Each row is a point. Examples show where two turns around zero, p and q, send a point. Where does a point land after both, in the order given? Backwards means that the second turn is done in reverse. Each puzzle has new turns, and all numbers are rounded.

Turn p:
[-1  8 20] -> [ 9  2 19]
[ -6  17 -16] -> [ -5  22 -10]
[-19 -12 -14] -> [-26  -3  -6]
[ 26 -12  10] -> [ 22 -20  -4]
Turn q:
[-8  9  3] -> [-12   4   0]
[19 -2 23] -> [13 15 23]
[ -2 -26  -5] -> [ 13 -23   4]
[ -9  19 -21] -> [-13   5 -26]
Where do these land?
p, then q: [ 9 48 -1] -> [ -3  47 -12]
q, then p: [-18  -7   8] -> [-12 -12  12]
q, then p: [ 8  5 -1] -> [ 6  7 -3]
q, then p: [ 11 -13   7] -> [16 -9  3]
p, then q backwards: [  1 -16 -10] -> [-14  -2 -13]
q, then p: [-10 -16  -3] -> [ -5 -18  -1]

Turn p:
[-9 -6 -7  2] -> [-6 -8 -6  5]
[ 11 -13   0  -9] -> [18 -5 -4  1]
[48  3  0 -4] -> [39 27  5  8]
[-13   0  -7   5] -> [-13  -5  -4   4]
[ -6  -7 -10  12] -> [-8 -6 -2 15]
[-17  17   2  -7] -> [-18   4  -4 -16]
[-14   6  22   0] -> [-10  -7  15 -18]
Turn q:
[  2  32 -10  -6] -> [  9  17 -23 -17]
[-12 -13  27  -2] -> [-20   6  25   3]
[ 9  2  4 -8] -> [ 8  2  6 -8]
[-12 -14   6  -6] -> [-15  -8  10  -1]
[ 1  0 -5 -1] -> [ 2 -3 -3 -1]
[ 12  -7 -22  24] -> [ 16 -13 -16  24]
Where do these land?
q, then p: [ 15  19   0 -17] -> [ 17  17 -12 -13]
p, then q: [  2  19  19 -10] -> [ -1  10   6 -26]
q, then p: [ 15 -20  -3   2] -> [16 -9 16  8]
p, then q backwards: [-31 -13  -3   0] -> [-21 -19 -18  -7]
p, then q: [ 0  3  4 21] -> [-11  14   6  10]
q, then p: [-14   7 -10  -1] -> [ -9  -3 -16   3]
p, then q: [ 13 -15  -6   5] -> [14  0  2 16]

Turn p:
[ 8 26 -9 20 13  2] -> [ 14  17  -1 -10  24  15]
[ 2  8 10  1 18  0] -> [-1  2 18 -5 10  7]
[13  8 23  2  7  8] -> [ 14 -10  22  -6   2   9]
[ -3 -21 -15 -20  -5   8] -> [-22 -11 -15  -7 -17  -4]
[-18 -11  -3 -14 -21  13] -> [-10  -8 -15  15 -25   6]
[-10   2  -2  25  18 -11] -> [-3  7  3 10 31 -2]
[ 20 -16   5 -23 -26  -9] -> [  8 -11  -3 -10 -32 -25]
[  2 -22  -9  -2 -23   0] -> [  0 -14 -22   4 -13 -16]
[-14  25   1  10  19 -12] -> [-1 27 14  7 19 10]
Turn q:
[ 13  -8 -22  27  -3  22] -> [-10   0  -9  16  20  33]
[-18 -10   1 -19   5  19] -> [ -4   3   4 -32   9   2]
[-21 -13   7  19   7  17] -> [-12  23  13  -4  22   5]
[ 17  21   3 -20  14   3] -> [ 30 -20  -1  -6  -2  -3]
[ 18  -8  17 -17 -15 -11] -> [ -5 -19  15  -1 -26  -3]
[  3  27  -9  -2 -18 -19] -> [ 14   6 -21  12 -26  -3]
[ -4  -5  -7  15   3 -22] -> [-12   5  -9  18   2 -15]
[-7 -3 12 -1  6 -9] -> [ -1   4   9  -1   0 -15]
Where do these land?
q, then p backwards: [  3  10 -30 -13  14   0] -> [ 13 -11 -20  20 -12  11]
q, then p: [-10   5 -10  20  -8   6] -> [ 5 11 -6 -2 10 21]
p, then q: [  3 -37  19 -12  10 -48] -> [-16  15  12  19 -22 -53]
q, then p: [  1  -1   5 -10  -4   3] -> [  0  -4   1   0 -11  -2]
q, then p backwards: [-10  -9  18   4  10  18] -> [ 7 12  9  1 25 -7]
q, then p: [ -6  15   7  -4 -11   5] -> [ 15   2  -2  -8 -12   4]
p, then q: [ 15  19 -12   4   7  -5] -> [ 22 -14  -5  -9  -2  -2]
q, then p backwards: [  5  -2   4  10 -17  22] -> [-10  19   5  -7  10  17]

Turn p:
[-16  11  26  -7   3 -25] -> [ 24 -15   9   4 -19 -22]
[-33 -25   8 -10 -27  11] -> [23 -7 30 17  9 30]
[ 26  12 -20  -8  -9  -7] -> [-14  -7 -12 -32   5   2]
[-3 31 -9  2 17 10] -> [-30  -2   4   2 -18 -13]
[-24 -33  -8  23 -35 -26] -> [ 38 -19 -18  14  -2  43]
[ 27   4 -21  -7  42   7] -> [-36   6 -20  -2  22 -29]
[33 37 12 13 38 23] -> [-36  38  -8  -9 -17 -39]
[ -9 -38  13  -5 -30   8] -> [33  8 15  5 20 29]
Turn q:
[-21 -34 -17  -4 -27 -16] -> [-27 -16  11 -38   6 -16]
[-6 14 31 15  4 13] -> [ 17  -1  14  21 -27   0]
[ 13  32   7 -20   9  39] -> [43 -3  5 27 19 17]
[-33   7   0  18  -4 -12] -> [ -3   1  10 -23 -29  11]
[-17 -17  -2 -24  24  -2] -> [-23   7  22   2  17  19]
[ 17  11   9   4 -27 -25] -> [ 11  17 -12 -11  -8 -33]
[ 29 -37 -20  38  -9  36] -> [-16 -59 -34  18   1 -12]
[ 17  24  -7 -27  30 -34] -> [ -2  54 -14   4  19  14]
Where do these land?
p, then q: [-11  -6 -17   7  48   9] -> [-22  -1 -10 -21 -37  22]
p, then q: [-17  12  13  17  28 -17] -> [-10  -1 -23 -25 -18 -20]
p, then q backwards: [  0 -12 -36   4 -27   4] -> [-15  -1 -35   0  23  13]
p, then q: [-17 -21 -13   0 -19  42] -> [ 21 -20  16  31 -21  22]
p, then q: [-12   3  28 -30  10  -9] -> [-17  25  -1  15 -10 -28]
q, then p backwards: [ 30 -19   4   3 -45  -1] -> [ 13   7   9 -23  37 -33]
p, then q: [ 28  44  21  -2   5 -27] -> [ -1  29   6 -38  27 -30]

Turn p:
[-26   8 -18  -4 -10   0  14  23] -> [-19  12 -12 -16   8 -24   8  17]
[  8  -4   8   6  -5 -19 -12   0] -> [  3  -8   9  17  -5  -6 -14   2]
[ 36   0  16   9 -10   2   3 -15] -> [ 20   8  29  10 -16  15  -2  -8]
[ 27   7  -3  -8   0  -3 -12 -21] -> [ 27  -4   7  -5 -12  11 -17  -9]
[-21   4  -9  -4  25   0  15  25] -> [-16 -15  -7 -16  25 -10  19  13]
[ 12   2   0  22  -3   5 -13 -18] -> [ 23  11   0  18   2   6  -4 -11]
[  6  -9   4   3  -1  -9   8 -26] -> [  5  -2   9   4 -10  -2  -1 -27]
[-22 -22 -17 -16  13  11   7  30] -> [-22 -17 -26 -12  -2  -7  27  20]
[-19  13  20  -9  -9  12 -10   3] -> [-22  14  -7   0   8  17 -15   5]
Turn q:
[-11   2 -10  -4 -12  10  25  11] -> [ 19   7   1  12 -11   8  18  12]
[ 10  -3 -10  18   2  -2 -12  11] -> [  1  10 -15  -1  11 -13 -12   6]
[  7   6  -4  16   1 -13   9 -11] -> [ -8   3   9  15   4 -18  -1   3]
[  9 -16 -11 -16   6 -20 -17 -14] -> [-13  -5  -3 -23   1 -21  10 -19]
[-19  34   7 -27 -13  13   9  12] -> [ -6  12  11  -2 -19  41  14  17]
[-31  22   4 -22  16  26   8   6] -> [ 1  3  5  4  8 50 19 -1]
[ 29 -17   7   3  10   1 -10 -11] -> [  5  -2   5 -10   5 -18 -22 -24]
[ -8  -5   2  20 -17   8  -3  -7] -> [ -1  -8 -16  20 -10  -3  -9   3]
[ 12 -23  13  11   7 -23 -10   2] -> [  1 -20   1 -14  11 -26 -15   1]
Where do these land?
q, then p: [-11   6  -7  -9  24  -8 -37   2] -> [-10 -16 -29 -28  12   3   6 -12]
p, then q backwards: [-10   9   1  -5 -18  22   3 -15] -> [ 11  14 -17 -12  -2  16 -16   3]
p, then q: [ 13  -4   7   5  18  -6  21 -10] -> [  8 -20  20   6  -4  -1  -5 -15]
q, then p: [-12 -11   6 -23  18 -17  -7   1] -> [-19 -18  -1 -16 -12   9  12 -13]
q, then p backwards: [ 28  16  12  16 -33  14 -12  17] -> [  7  13   0 -16 -42  -6 -29   0]
p, then q backwards: [-1  5  4  2 11 -2 48  3] -> [  5   4  -8 -29  23 -29   8 -12]
p, then q: [-11  -5  -5  18 -18  -4 -12  -4] -> [-18  11  -6  11   7 -14  -3  12]
q, then p: [ -2  -6 -19 -15  -5 -11   2  -4] -> [ -8   3  12 -17  -5 -14   0  -8]
p, then q: [  6 -11   0  11   3  11  -6  11] -> [16  8  0 11  3 -4 -4  9]
